Each row of a before or after table is a point. One or more steps were done to the points. Then noise was added and the rows were shuffled. The steps act on columns, c1 being the first. Write out the steps. A step turns or swaps two columns, mirrors them in a line or flattens them onto one, adds a multiple of one to another, or multiplies or shifts one. Angles are multiples of 10 degrees, from the lower column toward the higher: turns from -170 to 170, lines from 10 to 170 but not 90. Use the fewest steps. Two steps may share a column if one is a turn and the other turns, adds or multiplies; they go together, in the order done. Otherwise the lowest column goes first.

Before, 13 rows:
[[ 19   3 -11]
 [ 18 -20   2]
 [ -9   9  -4]
 [  4   3   6]
 [ -5   1   3]
 [ 16 -12   5]
 [ -3  -1 -17]
 [-15  13   7]
 [  7  -8  20]
 [ -9  14   8]
 [ -3  -2  -2]
 [ -5  -3   7]
 [  2 -16 -10]]
After:
[[ -4  -2 -18]
 [-16  39   7]
 [  8 -24  21]
 [ -4   3   2]
 [  2 -48 -10]
 [-10  42   8]
 [ -3  -7  -2]
 [ -9  28  -3]
 [ 17 -36   4]
 [ -5  -8   7]
 [  2  10   6]
 [ 17 -61   3]
 [ 19   9 -12]]
Steps: multiply c2 by 3

Before (12 x 6):
[[  2  14 -12 -21 -10  -6]
 [ -5 -13  11   2 -14  -5]
 [  3  12 -13 -11  -1 -20]
 [  3 -20  19  13   1   1]
 [-14 -11  20   9  -3  -6]
 [  2 -19  10   9   2   4]
 [  1  -1   2   0  -7  -9]
 [ -8   5  11   6  -7 -16]
 [ -1   4  -4  -3 -11  -5]
 [-19   4 -14 -14   4  -7]
 [  1  -2   9 -15  -3 -15]
 [  1  -5  27  10  -1   6]]
After:
[[ 14 -33   0   9 -20  -5]
 [  5 -39 -12   3 -14  -4]
 [  1  12 -12  -3   2  -3]
 [ -3 -60   4  13 -19   1]
 [ -1  -6  -2 -15 -10 -10]
 [ -3  42 -12 -21  10  -5]
 [ -1 -15   4  10 -27   3]
 [ -3  36  -3 -11  13 -14]
 [ 19  12   1 -13  14  -5]
 [ -2 -57   4  10  -9   3]
 [ -1  -3  -6   0  -3  -6]
 [  8  14  -4   6 -12 -11]]
Steps: multiply c1 by -1; multiply c2 by 3; turn c3 and c5 by -80 degrees; multiply c6 by 0.7

Before (9 x 8):
[[ 27  17 -24   6 -37  14  11  10]
 [ -7 -22 -34  11  21  19  -9  13]
 [ -9   4 -33  12  33   7  15  10]
 [ -9 -16 -34   6 -19 -11  34  15]
 [ 20 -13 -21 -11  24   4  22 -60]
 [ 12   5 -28 -28  20  13  -6   6]
 [ 20 -19 -15   0  29  -3  19  13]
 [  1   7 -24   3  26  -9 -48 -32]
 [ -3  -8  43  -6 -39   6  33 -14]]
After, 9 rows:
[[-10   4  22  12  43  26  15  10]
 [ -9 -16   8   5 -24  35  34  15]
 [ 20 -19   4   0  38  14  19  12]
 [ -7 -21  33  11  28  20  -9  13]
 [ 27  17  24   6 -48  14  10  10]
 [ 12   6  25 -28  26  18  -6   6]
 [  1   7   5   3  34  25 -48 -32]
 [ -3  -8 -17  -6 -51 -40  33 -14]
 [ 20 -13  14 -11  31  16  22 -60]]
Steps: turn c3 and c6 by -120 degrees; multiply c5 by 1.3

Before, 14 rows:
[[ 19  15  41  16 -42  -7   5  18   6   7 -21]
 [ 58  17  30  23  -1 -32  19  16 -10 -34  26]
 [ 24 -12  17 -13  -9 -11  10 -12 -12 -19  28]
 [ 19   8   1  -6 -23  26 -11   5 -16  14 -30]
 [ 29  13  -3  -9  -4   3 -23  32  18  14  10]
 [ 39  17  18   8 -35 -11   5   9 -22  19  -8]
 [  5 -36  14  14 -11  -7  12  21 -24 -20  18]
 [ -7 -29  25  29 -32 -18 -31  -7 -18 -22 -60]
 [-21  -4   0  30   1  11   7  -2  19  -3 -23]
 [-39  11  52  11  43 -26  22  28  16  -9 -31]
 [ 38 -18   6   9  13  17  20  -5  10  14  -6]
 [  3 -33  -2  14 -11 -36 -14 -21 -34  -9  -2]
 [  5  10   8   7 -14  -5  43   3   2  -9 -26]
 [-15  11  28  21  -4  -4  28 -12 -22 -18   3]]
After, 14 rows:
[[ -7 -28  -8  32 -40 -21 -19  25 -19  18 -60]
 [ 39  16  10 -12 -31  20  17  17 -23  11  -8]
 [ 30  13  33 -25 -12  14 -21  -4  18  -3  10]
 [ 58  17  16  -6   5 -34  17  30 -11  32  27]
 [ 39 -18  -4  -9  19  14  14   6  10 -16  -6]
 [  4  11   4   5   1  -8  46   8   3   6 -26]
 [-21  -4  -1  40   4  -4   6  -1  20 -11 -23]
 [ 19  16  19   7 -38   6  19  40   6   7 -21]
 [ 19   9   5 -16 -26  14  -3   0 -15 -27 -30]
 [  5 -36  20  10  -6 -20  15  14 -24   7  19]
 [  2 -33 -22  14 -16 -10  -8  -1 -33  35  -3]
 [-40  12  29  30  48  -9   6  52  16  25 -31]
 [ 25 -13 -11 -26  -4 -18  12  18 -12  12  28]
 [-14  11 -12  28   6 -19  28  29 -21   6   3]]
Steps: add -0.5 times c1 to c4; swap c3 and c8; turn c5 and c7 by -20 degrees; turn c6 and c10 by -90 degrees
